Each point is reached from the start by the listed moves, each made once or not at all, plus a little noise. Is the number of moves made odd or even? Then give how often each move was made.

Moves:
(1): [-21 -34  39]
(2): [ 9 45 42]
(3): [-57  22   0]
Start: [-8 -2 20]
Points:
[-87 -15  61] => even (1, 0, 1)
[-66  19  20] => odd (0, 0, 1)

Moves:
(1): [-11   3 -19 -44   5   5   2]
(2): [18 26 48  0 -4 -3 16]
(3): [31  4 31  1 13 28  0]
(4): [ 32   0  28  -3 -33  -4   5]
(5): [ 10  23 -35   5  13   3  -4]
(6): [-23  18 -17   8  -2  26 -42]
Start: [ 13  21 -12 -19  10  19 -13]
Points:
[ 36  95 -12 -49  34  75 -43] => odd (1, 1, 1, 0, 1, 1)
[ 27  65  30 -58 -21  47 -33] => even (1, 1, 0, 1, 0, 1)
[ 45  48 -33 -65  -3  23  -8] => odd (1, 0, 0, 1, 1, 0)
[ 14  55 -68 -66  28  20 -13] => even (1, 0, 0, 0, 1, 0)
[ 45  93  13  -7  33  78 -40] => even (0, 1, 1, 0, 1, 1)

Moves:
(1): [-19   5 -11  16 -15 -22 -19   2  -5  -5]
(2): [11  9 16 -4  6  2 -8 -4  1  2]
(3): [ -4  -1   1  -6 -15  -9  15   1  20 -32]
(4): [ -4  -8  -5  -2 -26  -1 -11 -16  16   7]
(5): [12 -3 -6  1  8  0 -8 12 -1 -6]
(6): [-10  -1   7  16   4  35 -11 -31   9   5]
(7): [ -3  11  12 -29 -29 -13 -16   1 -31 -40]
(8): [  0   4 -15  23  -9  19  -5  -3  14  18]
(9): [ -4   7  -2 -10  -6  -1   0  -8   7 -13]
Start: [ 12   1  10 -10 -25  -4  -5   3   3   6]
Points:
[ -4  -7  -8  -2 -75 -35 -28   1  33 -30] => even (1, 0, 1, 1, 1, 0, 0, 0, 0)
[  6   3  -6   7 -33 -26 -31  16  -2  -6] => even (1, 0, 0, 0, 1, 0, 0, 0, 0)
[ -8  11  25 -16 -95 -10 -61 -31  14 -61] => odd (1, 1, 1, 1, 1, 1, 1, 0, 0)
[ -1  17  11  12 -86  17 -84 -38   6 -15] => odd (1, 1, 0, 1, 1, 1, 1, 1, 0)
[-13  25  -5   9 -71  13 -62 -27  -2 -33] => even (1, 0, 0, 0, 1, 1, 1, 1, 1)
[  2  11   0  -8 -83  36 -55 -43  16 -24] => even (0, 0, 0, 1, 1, 1, 1, 1, 1)

Moves:
(1): [  1 -25   5 -18 -12  12 -25   5  -4 -10   9 -30  30]
(2): [-15 -16  -2  30   9   7  11   2 -36  -2  16  -9  35]
(3): [ 22 -11 -10 -33  17  14   6  12  -1  -5   6  18   9]
(4): [ 11   8  -1   7 -10  20  -7  -5   9  14  -9  -1  29]
(5): [ 17  19 -16 -33   8  -9 -12 -20  -4  15   1  10  22]
(6): [ 15  -1  10  26   3  -9  -7  -7   6   8 -29 -13   8]
(7): [ 20 -11 -33 -14   1  10   5  -8  -1 -31  32 -10  16]
(8): [ -7  -1  -5 -21  -6  -2   7   0  17  -8  33 -12   6]
(9): [ 14 -21 -15  17 -11  -1 -27  17 -13   8  24 -11  27]
(10): [  5  30  -1  -9  19  -7 -28  -5  10 -12  -4  17  16]
(11): [  6  15  33 -37  23   4 -10  -9  16  -3  23 -27 -38]
(12): [ 24  22   3  -7 -12  -8 -14   2  -7  -5  -4   7  19]
Start: [  7   3  -5 -13 -17   0  -3 -10   9   3  -8  -3   4]
Points:
[ 39   8  21 -94  -1  -6 -50 -41  40   9  31 -71  33] => odd (1, 0, 0, 0, 1, 1, 0, 1, 0, 0, 1, 0)
[ 11 -14  -4 -25 -34   9 -26   0 -20 -22  45 -49  95] => even (1, 1, 0, 0, 0, 0, 0, 1, 0, 0, 0, 1)
[ 56  10  10  -2 -47  15 -56 -14  11   9 -37 -38  91] => even (1, 0, 0, 1, 0, 1, 0, 0, 0, 0, 0, 1)
[  9 -12  28 -34  -8  44 -35 -17  -6   4  30 -70  59] => even (1, 1, 0, 1, 0, 0, 0, 0, 0, 0, 1, 0)

Moves:
(1): [ -5  -4  -3  -4  18   9  -1  11 -11   4   2  12   4 -11  -9  -1 -10  -8]
(2): [  3   1  20 -11 -13   9  -9  12   4  15   5  -3  -1 -27  20   8 -17 -13]
(3): [  3  -3   8 -10  -3  12  -2  -7  -2  -1  -8 -11   7   2 -13   2   5 -13]
(4): [  0   1  -4 -14  -7  -1 -15   6  -8   0  11   2  -4 -13   6   4   9  12]
(5): [  2  17  23   7 -11 -14  16  -9   2  10  -2   4  -1   5  -7   1  16 -17]
(6): [  5   1 -16   9   6  -4 -16   3   8  10   0 -10   7   6  -3   7  -2 -12]
(7): [ 10   1  -2  -6   2  -8   6  -4  16 -14  -3   0 -13  -3   0  -6  -5  -2]
(8): [  6  13  -8  -1   0   9   2 -13   0  17  -6   4  -8  19  15 -11   9  -4]
(9): [ 10  -5  12   1  -2  -4  -4  -9 -24 -16  -8  -6  -3   0  13  19 -17  10]
(10): [  4  -3  13 -18   5   6  17  -9  10 -10 -20  -8   7 -10   7  -3  -6   6]
(11): [  9  -5  -3 -13  -1 -19  19  12 -27   5 -10  -7  -6   5 -14  -6  -8  -1]
(12): [ -1  22   7  15  12   9  13 -12 -12  -8   4 -16 -25   7  13  -6   2  -2]
(13): [ 30  -3  -3   5   4  -9  -3  17  -3   7  10 -19   8  -5   1 -13  -4 -14]
(14): [  0  -6   3   9  -2  -7  -4   6  -5  -9 -18   5  -7 -15 -12   6  -2 -10]
(15): [  6 -12  -1   3  15  -3  -1  12  -8  25  -6   9  -1   5 -12  -3  -1   7]
(16): [  9  -5 -14 -15 -13   0   7  -1  -5  -6  11  -5  10   2 -10  11  10  17]
(17): [-5  4 -2 -1 -1 11 -8  4 13  8  1 -4 14  9 21 12 -1 -8]
(18): [11 19 10  5 -6 -1 -9  0 -7 20  1 -4  2 20  2  7 -9  1]
Start: [ 23   5   6   2  -1   5  -4   2  -1 -12  17   4   7  -9 -11 -12  -4   5]
Points:
[ 95 -21   6 -64  15   4  15  21 -79  11  -6 -28  21 -16 -27 -15 -17  16] => even (1, 0, 1, 1, 0, 0, 0, 1, 1, 1, 1, 0, 1, 0, 1, 1, 0, 0)
[ 46  30  29  -9  13  26  28 -37   6 -37 -34 -22 -32  -9  -1 -30  -2 -20] => even (0, 0, 1, 0, 0, 0, 1, 1, 0, 1, 0, 1, 0, 1, 0, 0, 0, 0)
[ 87  10  38 -48   9   3  -2  22 -72   1 -22 -39 -16 -43 -25  27 -55  -2] => even (1, 1, 1, 1, 0, 1, 1, 0, 1, 1, 1, 1, 0, 1, 1, 1, 0, 1)
